Each row is a point. Each copy is the shape, with its points in the same order, turned, moved and blurred by noise. Is it also mirrored, or only turned?

Shape (6 x 2):
[[ 0.43 -0.01]
 [-0.07  0.32]
 [-0.26 -0.82]
 [ 0.50 -0.01]
 [-0.68 -0.11]
 [ 0.44  0.17]]
Copy 1:
[[-0.38 -0.14]
 [ 0.06  0.35]
 [ 0.49 -0.72]
 [-0.46 -0.08]
 [ 0.71  0.02]
 [-0.48  0.05]]
Copy 1 is: mirrored
Copy 2 (6 x 2):
[[ 0.59  0.04]
 [ 0.16 -0.41]
 [-0.32  0.58]
 [ 0.61  0.06]
 [-0.53 -0.15]
 [ 0.61 -0.13]]
Copy 2 is: mirrored
Copy 3, 6 rows:
[[-0.32  0.30]
 [ 0.23  0.47]
 [ 0.13 -0.67]
 [-0.40  0.31]
 [ 0.72 -0.09]
 [-0.30  0.47]]
Copy 3 is: mirrored

Shape (6 x 3):
[[ 0.03 -0.24 -0.05]
 [ 0.01  0.44 -0.64]
 [-0.17 -0.04 -0.43]
 [ 0.09  0.09 -0.61]
 [ 0.44 -0.09  0.79]
 [-0.68 -0.36  0.29]]
Copy 1, 6 rows:
[[ 0.41 -0.26  0.21]
 [-0.42 -0.37  0.07]
 [ 0.06 -0.38  0.34]
 [-0.12 -0.52  0.02]
 [ 0.87  0.35 -0.50]
 [ 0.64  0.25  0.76]]
Copy 1 is: only turned
Copy 2, 6 rows:
[[ 0.08 -0.10  0.11]
 [-0.52  0.65 -0.05]
 [-0.19  0.42  0.30]
 [-0.48  0.28  0.07]
 [ 0.63 -0.45 -0.50]
 [ 0.66  0.21  0.56]]
Copy 2 is: only turned
Copy 3, 6 rows:
[[ 0.07 -0.03  0.29]
 [-0.55  0.44 -0.22]
 [-0.27  0.43  0.22]
 [-0.52  0.31  0.09]
 [ 0.54 -0.67 -0.01]
 [ 0.59  0.34  0.73]]
Copy 3 is: only turned

Shape (9 x 4):
[[-0.15 -0.25 -0.13 -0.03]
 [ 0.23 -0.05 -0.22 -0.17]
 [-1.60  0.17 -0.18  0.01]
 [-0.35 -0.02 -0.37 -0.17]
 [ 0.30  0.17 -0.26  0.19]
 [-0.11  0.09  0.54  0.43]
 [-0.04 -0.16  1.17  0.10]
 [-0.16 -0.20 -0.24  0.50]
 [-0.06 -0.02 -0.27  0.31]]
Copy 1:
[[-0.12  0.24  0.18 -0.20]
 [-0.44  0.26 -0.02  0.02]
 [ 0.70  0.80  1.26 -0.20]
 [-0.20  0.60  0.38 -0.01]
 [-0.61 -0.10  0.28  0.15]
 [ 0.22 -0.51  0.32  0.02]
 [ 0.66 -0.68 -0.26  0.07]
 [-0.28 -0.04  0.53 -0.38]
 [-0.36  0.10  0.51 -0.13]]
Copy 1 is: only turned
Copy 2:
[[-0.06 -0.01  0.05 -0.20]
 [ 0.22  0.27 -0.09 -0.13]
 [ 0.13 -1.07  0.90 -0.87]
 [ 0.14 -0.05  0.27 -0.47]
 [ 0.28  0.32  0.24  0.15]
 [ 0.14 -0.50  0.06  0.52]
 [ 0.04 -0.83 -0.59  0.59]
 [-0.25 -0.04  0.47  0.16]
 [ 0.00  0.12  0.37  0.00]]
Copy 2 is: only turned
Copy 3 (9 x 4):
[[-0.01 -0.18 -0.12  0.22]
 [-0.12  0.02 -0.46 -0.04]
 [-0.64 -0.42  0.58  1.38]
 [-0.28 -0.18 -0.28  0.49]
 [-0.04  0.42 -0.42  0.08]
 [-0.03  0.38  0.49 -0.06]
 [-0.13  0.03  0.88 -0.60]
 [ 0.30  0.20 -0.04  0.43]
 [ 0.08  0.23 -0.19  0.36]]
Copy 3 is: only turned

Shape (13 x 8):
[[ 0.22 -0.54 -0.05 -0.08  0.31  0.05  0.14 -0.12]
 [-0.32 -0.15 -0.13  0.07 -0.15  0.10 -0.01 -0.26]
 [ 0.04 -0.44 -0.33 -0.23 -0.07 -0.58  0.77 -0.06]
 [ 0.53  0.01  0.30 -0.97  0.36  0.23  0.02  0.41]
 [-0.14 -0.02 -0.24 -0.07 -0.30 -0.32 -0.16 -0.25]
 [-1.03  1.02  0.44 -0.25 -0.19 -0.94  1.07  0.20]
 [ 0.35  0.00  0.34 -0.43 -0.13 -0.27 -0.31  0.42]
 [-0.21 -0.08  0.13 -0.15 -0.26  0.01 -0.30 -0.49]
 [ 0.04  0.30 -0.02  0.09 -0.21 -0.04 -0.58 -1.00]
 [-0.82  0.99  0.36 -0.37  0.35 -0.66  0.00  0.61]
 [-0.16 -0.24  0.57 -0.21 -0.02 -0.22 -0.34 -0.32]
 [-0.22  1.02  0.68  0.38  0.04 -0.38 -0.32 -0.08]
 [ 0.07 -0.35 -0.08  0.11 -0.50  0.31  0.00 -0.29]]
Copy 1:
[[ 0.31 -0.13  0.20 -0.47 -0.24  0.21 -0.25  0.02]
 [-0.01 -0.04  0.24  0.09 -0.10 -0.16 -0.19  0.25]
 [ 0.52  0.60  0.38 -0.65  0.07 -0.20  0.20  0.21]
 [ 0.15  0.36 -0.58 -0.44 -0.72  0.25 -0.32 -0.73]
 [ 0.22 -0.04  0.14  0.14  0.05 -0.45  0.02 -0.02]
 [-0.38  1.37 -0.82  0.03  0.91 -0.45  0.28  0.59]
 [ 0.53  0.28 -0.46  0.07 -0.20 -0.15 -0.53 -0.49]
 [-0.09 -0.28  0.05  0.12 -0.08 -0.53 -0.36  0.02]
 [-0.23 -0.78  0.11  0.13  0.27 -0.66 -0.11 -0.31]
 [-0.05  0.65 -1.39  0.42  0.32 -0.05  0.24  0.27]
 [ 0.13 -0.25 -0.33 -0.18 -0.03 -0.49 -0.64  0.07]
 [-0.30 -0.09 -0.81  0.53  0.89 -0.09 -0.40 -0.18]
 [ 0.00 -0.05  0.64  0.10 -0.17 -0.21 -0.46 -0.09]]
Copy 1 is: only turned
Copy 2 (13 x 8):
[[ 0.32 -0.49  0.31 -0.52  0.32  0.13  0.13  0.38]
 [-0.01 -0.12  0.24 -0.23 -0.02 -0.25  0.06  0.26]
 [ 0.55 -0.50 -0.59 -0.68 -0.12  0.15  0.24  0.38]
 [ 0.62 -0.35  0.10  0.13  0.94  0.69 -0.17  0.04]
 [ 0.02  0.13 -0.09 -0.41  0.05 -0.26  0.03 -0.11]
 [-0.14  0.08 -0.83  0.45 -1.18  0.94  0.20  0.03]
 [ 0.42 -0.12  0.12 -0.21  0.41  0.38 -0.46 -0.44]
 [-0.21  0.29  0.21 -0.31  0.22 -0.11 -0.04  0.18]
 [-0.33  0.73  0.49 -0.51  0.25 -0.32  0.35 -0.01]
 [-0.30 -0.26 -0.23  0.60 -0.49  0.82 -0.06 -0.73]
 [-0.31  0.07  0.22 -0.53  0.25  0.30 -0.33  0.10]
 [-0.19  0.56  0.65  0.12 -0.57  0.59  0.07 -0.56]
 [ 0.31  0.14  0.32 -0.41  0.23 -0.47 -0.14  0.56]]
Copy 2 is: mirrored
Copy 3 (13 x 8):
[[-0.47 -0.07 -0.44 -0.19  0.31 -0.12 -0.04 -0.62]
 [-0.20 -0.21 -0.02 -0.31 -0.01  0.05 -0.16 -0.09]
 [-0.75  0.34 -0.23 -0.74  0.49  0.05  0.27  0.02]
 [-0.24  0.73 -0.13  0.64  0.67  0.08 -0.09 -0.64]
 [-0.13  0.05  0.13 -0.40 -0.16 -0.17  0.17  0.02]
 [-0.97  1.02  0.15 -0.29 -0.46  0.78 -0.38  1.22]
 [-0.39  0.52  0.34  0.40  0.16 -0.31  0.10 -0.35]
 [ 0.01 -0.13  0.22 -0.20 -0.28  0.14  0.01 -0.36]
 [ 0.41 -0.25 -0.11 -0.16 -0.78  0.11  0.39 -0.32]
 [-0.43  1.13  0.13  0.22 -0.50  0.03 -0.82  0.68]
 [-0.45  0.17  0.26 -0.08 -0.43  0.09 -0.13 -0.63]
 [-0.41  0.26 -0.04  0.61 -1.10  0.04 -0.11  0.36]
 [-0.22 -0.55  0.13 -0.19  0.18  0.03  0.22 -0.28]]
Copy 3 is: only turned

Shape (13 x 9):
[[-0.28 -0.23 -0.26  0.32  0.43  0.29  0.09  0.63  0.00]
 [-0.05  0.19 -0.01 -0.48 -0.08 -0.34  1.17  0.24  0.13]
 [-0.27 -0.19  0.75 -0.28 -0.14  0.12 -0.06  0.40 -0.37]
 [-0.12  0.32 -0.45  0.26  0.30 -0.26  0.45 -0.99 -0.15]
 [-0.16 -0.49 -0.26 -0.48  0.41 -0.31 -0.18 -0.11 -0.33]
 [-0.37 -0.73 -0.17 -0.17  0.38  0.14  0.02 -0.25 -0.07]
 [ 0.70 -1.10 -0.32 -0.21  0.23 -0.40  0.43 -0.96 -0.08]
 [-0.38  0.18  0.69 -0.45  0.31  0.03 -0.06 -0.24  0.04]
 [ 0.82  0.37 -0.29 -0.48 -0.27  0.03  0.49  0.05  0.04]
 [ 0.71  0.16 -0.19 -0.22 -0.05  0.43 -0.04 -0.99 -0.22]
 [ 0.65 -0.41 -0.17  0.15 -0.33 -0.24  0.21  0.51  0.46]
 [ 0.20 -0.20 -0.22  0.88  0.41 -0.12  0.32  0.46 -0.13]
 [ 0.33 -0.05 -0.12  0.17 -0.69  0.14 -0.09  0.43 -0.11]]
Copy 1, 13 rows:
[[ 0.06 -0.03  0.15 -0.37  0.26 -0.26  0.60  0.02  0.01]
 [-0.34  0.50  1.04  0.03  0.44  0.16 -0.31 -0.14  0.88]
 [-0.78 -0.06  0.29  0.11  0.27  0.02 -0.04  0.63 -0.20]
 [ 0.20  1.08  0.11  0.20  0.25  0.30 -0.36 -0.68 -0.17]
 [-0.29  0.38  0.31  0.70  0.22 -0.34  0.34 -0.16 -0.33]
 [ 0.01  0.50  0.56  0.21  0.08 -0.55  0.17 -0.05 -0.51]
 [ 0.37  1.40  0.58  1.08 -0.38 -0.43 -0.07  0.06  0.10]
 [-0.20  0.02  0.50  0.36  0.57  0.30 -0.37  0.47 -0.50]
 [-0.11  0.44 -0.05  0.41  0.35 -0.15 -0.55  0.06  1.07]
 [ 0.19  1.01 -0.55  0.56  0.22 -0.19 -0.87  0.16 -0.11]
 [ 0.26  0.01  0.18  0.24 -0.43 -0.25  0.06  0.31  0.78]
 [ 0.31  0.44  0.08 -0.31 -0.17  0.21  0.70  0.13  0.36]
 [-0.32 -0.05 -0.22 -0.15 -0.45 -0.30 -0.21  0.26  0.43]]
Copy 1 is: only turned
Copy 2, 13 rows:
[[-0.40 -0.33 -0.19  0.25 -0.37 -0.32 -0.01  0.57  0.00]
 [ 0.82 -0.16 -0.52 -0.56 -0.14 -0.43  0.67  0.18 -0.36]
 [ 0.11 -0.15 -0.68 -0.05  0.07  0.29 -0.03 -0.10  0.59]
 [-0.09 -0.26  0.62 -0.93  0.43  0.02  0.53 -0.01 -0.61]
 [ 0.35 -0.40  0.01 -0.25  0.26  0.36 -0.34  0.60 -0.11]
 [-0.11 -0.47  0.00  0.01  0.16  0.61  0.10  0.62 -0.23]
 [ 0.55 -0.42  0.24 -0.37  0.13  0.98 -0.22  0.01 -1.21]
 [ 0.23 -0.18  0.01  0.09  0.51  0.17  0.45 -0.06  0.60]
 [ 0.62  0.74  0.09 -0.48 -0.38 -0.17  0.09 -0.21 -0.42]
 [ 0.08  0.53  0.76 -0.59  0.03  0.68  0.10 -0.49 -0.28]
 [ 0.37  0.32 -0.44  0.31 -0.21 -0.15 -0.23 -0.04 -0.85]
 [-0.54 -0.54 -0.05  0.01 -0.37 -0.51 -0.22 -0.04 -0.60]
 [-0.30  0.56 -0.53 -0.07 -0.15 -0.03 -0.26 -0.15 -0.25]]
Copy 2 is: only turned
Copy 3:
[[ 0.13 -0.29 -0.32 -0.23 -0.30 -0.32 -0.12 -0.37  0.01]
 [ 0.12  0.58  0.60 -0.35  0.56 -0.19  0.12 -0.34 -0.70]
 [ 0.03  0.76 -0.61 -0.35 -0.26  0.09 -0.21  0.33 -0.43]
 [ 0.09  0.20  0.78 -0.28  0.56  0.17 -0.01  0.20  0.87]
 [ 0.29 -0.20  0.26 -0.28 -0.13  0.37 -0.57  0.43 -0.13]
 [ 0.30 -0.25 -0.25 -0.31  0.30  0.14 -0.59  0.23  0.13]
 [ 0.04 -0.77  0.39 -0.15  1.05  0.65  0.00  0.80 -0.17]
 [ 0.00  0.76 -0.17 -0.11  0.06 -0.24 -0.61  0.61 -0.04]
 [ 0.50  0.40  0.52  0.49  0.28  0.16  0.67  0.06 -0.43]
 [ 0.56  0.22  0.26  0.47  0.52  0.32  0.44  0.85  0.53]
 [-0.33 -0.21 -0.09  0.49  0.22  0.20  0.36 -0.28 -0.58]
 [-0.39 -0.41  0.01 -0.29 -0.18 -0.26  0.51 -0.28  0.12]
 [ 0.06  0.27 -0.38  0.31 -0.08  0.52  0.55 -0.25 -0.24]]
Copy 3 is: mirrored
